Rows are points. To make a cloud, some directions were put in groups of two or more. Within a group, all points are equally far from the middle, so they leave a hole (a ring in 2 directions, a hollow ball in 3). The other directions are filled evenly. Then the cloud was stretched, turned, moved and blurred a little. Count the holes, and give their numbers of directions, smallest first.

Cloud:
.12; .20
.20; .00
.20; .08
.12; .27
.04; -.21
.43; -.09
-.49; -.36
.00; .07
-.38; .58
.04; .27
.19; -.37
.37; .53
.47; -.44
Holes: 0

Cloud (22 x 3):
-.28; -.44; -.28
.06; .01; .61
.08; .12; -.06
-.05; -.51; -.24
-.28; -.45; -.22
-.41; -.28; -.25
.21; -.18; .55
-.16; .08; .59
-.47; -.14; .38
.21; -.08; .25
.23; -.23; .32
-.08; -.51; -.19
-.19; -.62; .54
.15; -.45; .16
.18; -.06; .39
.01; .15; -.02
.22; -.11; .21
-.31; .13; -.23
-.13; -.53; -.12
.26; -.28; -.21
.02; .08; .44
.18; -.43; .53
Holes: 1 (2)

Cloud:
-.21; .12; .21; -.20; .08; -.13
.07; .34; .35; .07; -.39; .01
-.39; .39; -.13; -.19; .15; .31
-.39; .63; -.13; .22; -.26; -.30
.01; .16; -.13; .10; -.33; .13
-.48; .44; -.04; .00; -.40; .29
-.15; .31; .35; -.31; -.07; -.38
-.09; -.31; -.42; -.02; -.28; -.09
-.52; -.42; .01; -.45; .56; .15
-.08; -.22; .20; -.26; .35; .50
-.56; .11; .45; -.15; -.53; -.40
-.13; .55; -.26; -.29; .38; -.23
.27; .55; .45; .12; .27; .61
-.25; -.11; .45; .29; -.02; -.19
-.11; -.32; -.14; .22; -.28; .38
-.31; .26; .18; .10; -.11; .20
-.23; -.25; .21; -.52; .57; .32
-.47; -.49; .01; -.46; .46; .10
-.39; .30; .06; -.30; .29; -.07
.20; -.04; -.40; .23; -.10; -.39
-.52; .09; .07; -.26; .13; .20
-.12; .31; .19; -.12; -.43; .59
-.04; -.34; .31; -.52; .12; .50
.07; -.12; -.50; .31; -.21; .39
-.38; .45; -.31; .12; -.09; .31
.05; -.14; -.47; -.19; .51; .40
.04; .40; -.26; .18; -.25; -.17
-.66; -.02; .04; -.15; .21; -.34
-.23; .03; .32; -.16; -.29; .06
-.40; -.14; .12; .24; -.04; -.21
-.22; .09; -.32; .15; -.44; .13
-.48; -.42; -.16; -.37; .28; -.09
-.70; .51; .07; -.13; .02; -.27
-.30; .13; -.04; .16; .08; .10
-.51; -.20; -.16; .46; -.43; -.39
.21; .33; .14; -.18; .16; .57
-.36; -.40; .16; -.18; -.24; .34
-.62; -.39; -.15; .18; -.01; .36
-.44; .01; .03; .08; -.31; -.02
.08; .11; .38; -.29; -.25; -.33
-.64; .00; .13; -.22; .13; -.19
-.51; -.62; .35; -.49; .31; .06
.19; .29; .24; -.11; -.05; .57
.02; -.20; -.01; .11; .04; .42
-.56; -.09; -.04; .06; -.09; .38
-.41; -.06; -.44; -.53; -.29; .31
Holes: 0

Cloud, 84 rows:
.27; .38; .04; .39; -.44; -.30; -.04; .04
.40; -.02; .53; -.30; -.58; -.22; .41; -.15
.13; .24; .46; .27; -.10; -.31; .60; .04
.67; .42; .59; .46; -.13; -.41; -.23; -.33
.00; -.18; -.01; .00; -.07; -.16; -.13; -.28
-.13; .23; -.24; .77; -.63; -.32; .01; -.19
.60; .27; .45; -.40; .00; .22; -.40; .00
-.08; -.39; .13; .47; -.33; -.44; -.06; .05
-.02; -.25; .21; .44; -.11; .15; -.23; -.28
.33; .13; .30; .13; -.47; -.16; .60; .47
.28; .23; .21; -.07; -.61; -.13; .24; .04
.02; -.32; -.18; .15; -.07; -.04; -.06; -.21
.55; .28; .31; -.03; -.24; -.09; .47; .13
.06; -.25; -.19; .34; .04; .23; -.37; .01
.03; .47; .57; -.16; -.27; -.16; .40; -.07
-.16; .18; .71; .45; -.04; .06; .25; -.28
.58; -.33; .39; -.05; -.08; -.18; .33; .22
.27; -.03; -.25; -.12; -.61; -.35; .03; -.07
.50; .05; .51; .26; .05; -.29; -.22; -.39
.51; -.09; -.19; .24; .18; .21; -.46; .05
.47; .31; -.36; -.03; -.31; -.45; .04; .27
.03; .32; .45; -.08; -.03; .23; -.14; .79
.18; .34; .22; .77; -.52; -.36; -.04; -.33
.41; .12; -.42; -.43; -.31; .31; .42; .18
.10; .04; .29; .15; .06; -.44; .49; .34
.14; -.01; .25; -.39; .14; -.28; .08; -.37
.00; .56; -.22; -.35; -.27; .35; -.05; -.08
.76; .14; -.22; .34; -.01; -.44; .04; -.04
.36; -.35; -.18; .15; -.64; -.36; .56; .04
.43; .52; -.01; .26; -.23; .01; -.48; -.13
.47; -.18; -.03; .03; .47; .25; .02; -.22
.16; -.13; -.09; -.31; -.71; -.39; .00; .00
.14; .32; .16; .43; -.37; .33; .15; -.28
.10; .57; -.04; .68; .15; .00; -.30; -.23
-.10; -.38; .18; -.01; -.12; -.16; .50; -.09
.15; .60; .59; .00; .13; -.56; .13; -.12
.13; .40; -.01; .39; -.18; -.26; -.02; .29
.54; .14; .32; .55; -.23; .42; -.25; -.02
.69; .33; .59; .13; -.03; -.23; -.31; -.25
.27; -.21; .65; .16; -.25; .31; -.06; -.07
.18; .32; -.12; .34; -.10; .24; .35; -.47
.55; .35; .11; -.21; -.36; .21; -.30; .67
.53; -.27; -.23; -.06; -.18; -.09; .20; .08
.01; .18; -.21; .12; .26; -.02; -.42; .39
.34; .04; .31; .10; .08; -.41; -.38; -.11
.67; -.25; .32; -.10; .22; -.22; .31; .11
.74; -.05; -.47; .27; .02; -.29; .01; .06
-.13; .48; .31; .35; -.61; .08; -.16; -.08
.06; .47; .08; .14; -.27; -.03; -.14; .43
-.04; -.37; .01; -.02; -.10; .29; .19; -.44
-.10; .18; -.09; -.23; .16; -.21; .07; -.15
.26; -.29; .63; .39; -.40; .08; .06; -.14
.40; .08; .16; .19; -.41; -.10; -.35; .04
.43; -.39; .39; -.09; -.54; -.49; .57; .16
.36; .20; -.54; .11; -.10; .28; .19; .52
-.06; .46; -.20; -.24; -.10; -.23; -.11; .35
.76; .14; -.15; .06; -.03; -.35; .05; .01
.42; -.02; .36; -.14; -.47; .18; .03; .10
.59; -.04; .21; -.02; .29; -.46; .01; -.28
.27; -.06; -.46; .08; -.55; .15; .26; .09
.50; -.14; .28; -.13; -.28; .26; -.26; .66
.64; .19; -.03; -.24; -.21; -.16; .30; .09
.68; -.21; -.15; .06; .13; .07; .27; -.24
.39; -.07; .30; -.51; .03; -.02; -.17; .43
.63; -.15; .52; -.38; .20; .32; .22; .07
.26; -.03; .10; .04; .21; -.39; -.20; -.17
-.10; .18; -.31; -.57; .04; -.41; .28; .12
.07; .18; .05; -.11; -.11; -.38; -.76; -.21
.43; .23; .69; -.01; -.11; -.26; -.59; -.05
.15; -.12; .45; .10; .28; .11; .35; .03
-.16; -.43; -.12; -.04; -.27; -.21; .21; .16
.44; .24; -.04; .31; -.11; .28; .35; -.42
.37; .05; -.07; .23; .12; -.20; -.57; -.27
.07; -.29; .62; .22; -.18; .24; .10; -.29
.31; .45; .05; .19; -.02; .27; .14; -.04
.65; .25; .13; .10; -.31; -.60; .20; .31
.04; -.03; .48; .41; -.05; -.03; .46; .46
.17; .23; .01; .03; -.56; .03; .23; -.39
-.21; .12; .40; -.20; -.13; .15; -.41; .22
-.11; .13; -.01; .12; .26; .25; -.04; -.28
.09; .32; -.31; .31; .14; .02; .14; -.04
.37; -.11; -.29; -.05; -.37; -.32; -.05; -.09
-.40; .30; .16; -.06; -.56; -.37; .01; .21
-.10; .26; .37; .32; -.15; .22; .05; .28
Holes: 1 (2)
